Rows are points. The window is the flat piece filled in between its corners: a triangle in 3 columns, a solid with four corners in 4, and so on. A path goes straight from each point to the next, and from the last back to the first. List the points from which the path goes on through the window.

Window (4 x 4):
[[ 0.09 -0.24  0.60  0.32]
 [-0.35 -0.49  0.42  0.34]
 [-0.43  0.47 -0.35  0.06]
 [-0.30 -0.18 -0.96  0.38]]
Path:
(1): [-0.15 -0.25  0.24  0.00]
(2): [-0.14  0.13  0.22  0.57]
(3): [-0.51 -0.19 -0.14  0.80]
(4): [-0.13 -0.37 -0.40 -0.04]
(5): [-0.44  0.01 -0.98 -0.37]
(6): [-0.61  0.55 -0.60  0.72]
(7): [-0.60  0.60 -0.01  0.62]
(8): [-0.22  0.10 -0.58 -0.36]
Through the window after points: 1, 3, 7

Window:
[[ 0.43  0.14  0.05 -0.89  0.29  0.00 -0.07 -0.11]
 [ 0.69 -0.36  0.11  0.24 -0.50  0.50  0.05 -0.26]
 [-0.58  1.54 -0.62 -0.93  0.60 -0.44 -0.46  0.53]
 [ 0.43 -0.46 -1.11 -0.13  0.14 -0.35 -0.54  0.15]
 [ 0.36  0.47  0.48 -0.07  0.48 -0.52 -0.34 -0.10]
 [ 0.36 -0.29 -1.10 -0.47 -0.64 -0.59 -0.02 -0.22]
 [-0.19 -0.80 -0.43  0.06 -0.07  0.19  1.27 -0.18]
 [-1.08 -0.10  0.75 -0.22  0.37  0.10  0.21  0.09]]
Path:
(1): [ 0.17 -0.23 -0.19 -0.18  0.00  0.21  0.12 -0.39]
(2): [ 0.54  0.01  0.08 -0.11 -0.48 -0.07  0.66  0.89]
(3): [ 0.26 -0.36  0.01 -0.04 -0.49 -0.13  0.45  0.59]
(4): [ 0.04  0.14 -0.41 -0.18  0.38  0.36 -0.01 -0.77]
(5): [ 0.36  0.30 -0.39 -0.41  0.52  0.08 -0.44 -0.70]
(6): [ 0.41  0.02 -0.47 -0.19 -0.39 -0.38  0.25  0.63]
(7): [ 0.42 -0.67  0.13  0.08 -0.13 -0.24  0.44  0.28]
(8): [ 0.16 -0.27 -0.02 -0.02  0.13  0.17  0.01 -1.03]
(9): [ 0.25 -0.02 -0.25  0.14  0.24  0.21 -0.26 -1.11]
(10): [ 0.55 -0.20  0.08 -0.12 -0.49 -0.02  0.13  0.41]
(11): [ 0.15  0.09 -0.50 -0.33  0.20 -0.45 -0.26  0.63]
(12): [-0.11  0.24 -0.81 -0.41  0.27 -0.16 -0.38 -0.19]
(13): [ 0.28 -0.05 -0.72 -0.11  0.05 -0.24  0.06 -0.39]
(14): [ 0.42 -0.38 -0.44 -0.61 -0.47 -0.25  0.54  0.51]
(15): [ 0.32 -0.30 -0.12 -0.24 -0.24 -0.44 -0.03  0.88]
(16): [ 0.34 -0.18 -0.88 -0.13  0.31 -0.01 -0.36 -0.63]
Through the window after points: 1, 3, 9, 11, 15

Window, 11 rows:
[[ 0.53  0.42 -0.08 -1.02  0.18  0.09  0.18 -0.32 -0.68 -0.12 -0.28]
 [-0.31 -0.06 -0.20  0.57 -0.02 -1.37 -0.10 -0.04  0.67  0.19  0.19]
 [-0.15  0.35  0.57  0.65  0.87  0.04 -0.16  0.06  0.48 -0.25  0.06]
 [-0.72 -0.22 -0.54  0.29  0.35 -0.38 -0.50 -0.07  0.04  0.04  0.75]
 [-0.91 -0.14 -0.28 -0.30  0.32 -1.11  0.84  0.33  0.20  0.54 -0.25]
 [-0.28  0.47 -0.08  0.91  0.56 -0.07 -0.98  0.65  0.84  0.71 -0.03]
 [-0.16 -0.05  0.44  0.65 -0.09  0.11 -0.18  0.15  0.24  0.51  0.38]
 [-0.23  0.37  0.01 -0.56  0.11  0.43  0.27 -0.66  0.46  0.12 -0.86]
 [ 0.12  0.86 -0.48  0.24 -0.07  0.15  1.21 -0.30 -0.41 -0.55 -0.24]
 [ 0.40  0.38 -0.28 -0.91 -0.34  0.57  1.04  0.10 -0.12 -1.07 -0.48]
 [ 0.36  0.12 -0.18  0.62  0.72  0.18 -0.09  0.02  0.82  0.42  0.65]]
Path:
(1): [-0.34  0.59 -0.08  0.16  0.00 -0.40  0.09  0.08  0.36  0.15  0.11]
(2): [-0.22  0.54  0.04 -0.19 -0.02 -0.26  0.53  0.02  0.47 -0.14  0.00]
(3): [-0.15 -0.21 -0.51  0.32  0.17 -0.22  0.24 -0.05  0.03 -0.02 -0.41]
(4): [ 0.43 -0.20 -0.19  0.52  0.85  0.06  0.00  0.02 -0.05 -0.30 -0.76]
(5): [-0.10  0.55  0.14  0.00  0.13 -0.04  0.37 -0.03  0.25 -0.08  0.08]
(6): [-0.16  0.84  0.13  0.06  0.49 -0.05 -0.23  0.13  0.83  0.26  0.38]
(7): [ 0.29 -0.33 -0.38  0.85  0.54  0.12 -0.10  0.13  0.43  0.40  0.21]
(8): [ 0.08 -0.14  0.02  0.54  0.23 -0.07 -0.02  0.05 -0.07 -0.13 -0.58]
(9): [-0.39  0.69  0.17 -0.23 -0.13  0.14  0.00  0.28  0.78  0.70  1.12]
(10): [-0.84  0.91  0.29  0.19  0.12 -0.74 -0.20  0.04  1.03  0.29  0.64]
(11): [ 0.43 -0.54 -0.51  0.54  0.24 -0.53  0.21 -0.06  0.13  0.07 -0.17]
(12): [ 0.20 -0.54 -0.49  0.27  0.20 -0.09  0.26 -0.03  0.02  0.22 -0.20]
Through the window after points: 6, 8, 10

Window:
[[ 0.57  0.15 -0.76 -0.36  0.34  0.72  0.21  0.22  0.35 -0.28 -0.73  1.40
  -0.38 -0.06]
 [-0.99 -0.55 -0.07 -0.03 -0.25 -0.11  0.41 -0.46 -0.13  0.24 -0.13 -0.40
   0.22 -0.06]
 [ 0.22 -0.56  0.54 -0.74 -0.12  0.23 -0.86 -0.18 -0.03  0.26  0.53 -0.36
   0.61  0.37]
 [-0.04 -0.08 -0.62  0.65  0.02 -0.57  0.32 -1.06  0.48 -0.33 -0.19 -0.55
  -0.24 -0.19]
 [-0.50 -0.14  1.15  0.21  0.91 -0.26  0.43 -1.28  0.14 -0.12 -0.03  0.07
  -0.45  0.08]
 [-0.59 -0.77 -0.15  0.36  0.55  0.27 -0.14 -0.31  0.00 -0.75  0.94 -0.86
   0.18  0.60]
 [-0.70  0.67  0.13 -0.16  0.48 -0.90  0.30  0.52  0.22 -0.08  0.30 -0.27
   0.43  0.40]
 [-1.02  0.29 -0.71 -0.02  0.06  0.25 -1.27 -0.93 -0.29  0.05 -0.26  0.70
  -0.20 -0.99]
 [ 0.42  0.34 -0.43  0.52  0.05  0.13 -0.12 -0.62 -0.18 -0.06  0.23 -0.35
   1.10  0.23]
 [ 0.76  0.01 -0.79  1.03 -1.24 -0.18  0.33  0.11  0.14  0.43 -0.17  0.64
   0.26 -0.21]
 [ 0.42  0.65  0.26 -0.42 -0.45 -0.14  0.45 -0.30 -0.05 -0.66  0.12  0.32
   0.23 -0.15]
 [ 0.37  0.52 -0.55  0.11  0.46  0.42  0.46  0.35  0.46  0.31  1.00 -0.73
  -0.17  0.06]
 [-0.43  0.51  1.03 -0.46 -0.21  0.26 -0.50 -0.01  0.13 -0.47 -0.18 -0.41
   0.53  0.38]
 [ 0.42  0.34  0.19  0.03 -0.26 -0.39  0.01  0.22 -0.89  0.84  0.09 -0.89
  -0.62 -0.37]]
Path:
(1): [-0.27 -0.27  0.10  0.48  0.61 -0.30  0.49  0.45  0.19 -0.24  0.13 -0.57
  0.48 -0.82]
(2): [-0.26  0.06  0.51 -0.07  0.18 -0.09 -0.19 -0.19  0.04 -0.29 -0.19 -0.38
  0.30 -0.52]
(3): [-0.23  0.29  0.38 -0.15 -0.09  0.12 -0.18 -0.42  0.08 -0.10  0.10 -0.13
  0.09  0.56]
(4): [-0.30  0.39 -0.56 -0.14 -0.18 -0.23  0.28 -0.68 -0.25  0.21  0.12 -0.07
 -0.47  0.99]
(5): [-0.07 -0.19  0.44  0.02  0.47  0.06 -0.13  0.41  0.34 -0.69  0.39 -0.19
  0.75 -0.50]
(6): [ 0.71  0.25  0.38 -0.07  0.19 -0.02  0.56  0.20  0.18 -0.71 -0.15 -0.08
  0.70 -0.93]
(7): [-0.28  0.66 -0.14 -0.41 -0.77 -0.16 -0.02 -0.83 -0.24 -0.10  0.42  0.40
 -0.38  0.85]
(8): [-0.31  0.27  0.10 -0.02 -0.05 -0.20  0.08 -0.32  0.19 -0.06  0.10  0.10
  0.10  0.44]
(9): [-0.24  0.05  0.08  0.04  0.20 -0.07  0.00 -0.03  0.17 -0.26  0.01 -0.08
  0.43 -0.23]
(10): [ 0.19  0.18  0.07  0.04 -0.14 -0.09  0.24  0.15  0.13 -0.19  0.08  0.01
  0.54 -0.73]
(11): [ 0.01  0.34 -0.05 -0.22 -0.04 -0.11  0.07 -0.65 -0.15 -0.31  0.14 -0.04
 -0.30  0.65]
(12): [-0.23  0.23 -0.17 -0.10 -0.11 -0.08 -0.19 -0.43 -0.11 -0.01  0.46 -0.26
 -0.09  0.81]
Through the window after points: 2, 4, 6, 10, 12

Window (14 x 14):
[[ 0.15  0.12 -1.29  0.28  0.56  0.45  0.56  0.81 -0.33  0.09 -0.60 -0.49
  -0.07  1.22]
 [ 0.19  0.22  0.49 -0.12 -0.04  0.39 -0.59 -0.19  0.21 -0.46  0.79  0.11
   0.71 -0.24]
 [-0.42 -0.14  0.65 -0.05  0.93  0.45 -0.56  0.73  0.62 -0.28 -0.28  0.48
  -0.90 -0.22]
 [ 0.29  0.75 -0.25 -1.06 -0.91  0.04  0.00  0.42 -0.54  0.54 -0.19 -0.22
   0.30 -0.38]
 [-0.62  0.44 -0.13 -0.12  0.19  1.23  0.54 -0.15  0.06 -0.14 -0.27  0.25
  -0.27 -0.65]
 [-0.47  0.41 -0.03 -0.44 -0.72  0.47 -0.25 -0.02 -0.27 -1.01 -0.67  0.21
   0.27  0.18]
 [ 0.23  0.87 -0.39  0.49  0.26 -0.10  0.52 -0.04 -0.11 -0.04 -0.27  0.63
  -0.35  0.11]
 [ 0.10  0.14 -0.57 -1.18 -0.38  0.67 -0.09 -0.10  0.47 -0.08 -0.97  0.13
   0.03  0.26]
 [ 0.05 -0.18 -0.16  0.16  0.09  0.26 -0.44 -0.14  0.19 -0.33 -0.64  0.03
  -1.31  0.62]
 [ 0.00 -0.08 -0.59 -0.21 -0.45 -0.04  1.01  0.36  0.48  0.00  0.14 -0.52
   0.17  0.14]
 [-1.08 -0.07 -0.04  0.89 -0.53 -0.61 -0.55 -0.58  0.52 -0.23 -0.05  0.60
  -0.21 -0.47]
 [-0.08 -0.32 -0.11 -0.41  0.00 -0.07  0.37  0.05 -0.13  0.15  0.30  0.32
   0.14  0.19]
 [-0.66  0.51 -0.14 -0.42  0.39  0.22  0.22 -0.17 -0.03 -0.34 -0.61 -0.58
  -0.21 -0.08]
 [ 0.12 -0.03  0.91  0.23  0.01  0.35 -0.23  0.02  0.04 -0.10 -0.10  0.18
   0.60 -0.11]]
Path:
(1): [-0.73  0.49  0.53  0.14 -0.36  0.40  0.06 -0.02  0.41  0.13  0.14  0.31
 -0.08  0.49]
(2): [-1.29  0.66  0.20 -0.23 -0.50  0.55 -0.01  0.00  0.11  0.12  0.30  0.19
  0.05  0.42]
(3): [ 0.45 -0.08 -0.12 -0.05  0.13  0.19 -0.26 -0.03  0.05 -0.52 -0.28  0.03
 -0.09  0.01]
(4): [ 0.42 -0.38 -0.56  0.00 -0.12  0.02 -0.01 -0.21 -0.15 -0.46 -0.68  0.47
  0.15 -0.74]
(5): [-0.34  1.07  0.23 -0.14  0.06  0.39  0.18  0.18  0.35  0.09  0.35 -0.01
 -0.13  0.78]
(6): [-0.46  0.82  0.10 -0.67 -0.47  0.67  0.11 -0.15  0.45  0.09 -0.03 -0.38
  0.09  0.96]
(7): [ 0.20 -0.18 -0.69  0.01 -0.18 -0.05  0.53  0.21 -0.16 -0.19 -0.32 -0.03
  0.15 -0.40]
(8): [ 0.78 -0.21 -0.35 -0.49  0.07  0.18 -0.21  0.11 -0.32 -0.70 -0.43 -0.20
  0.62 -0.59]
Through the window after points: 2, 4, 8
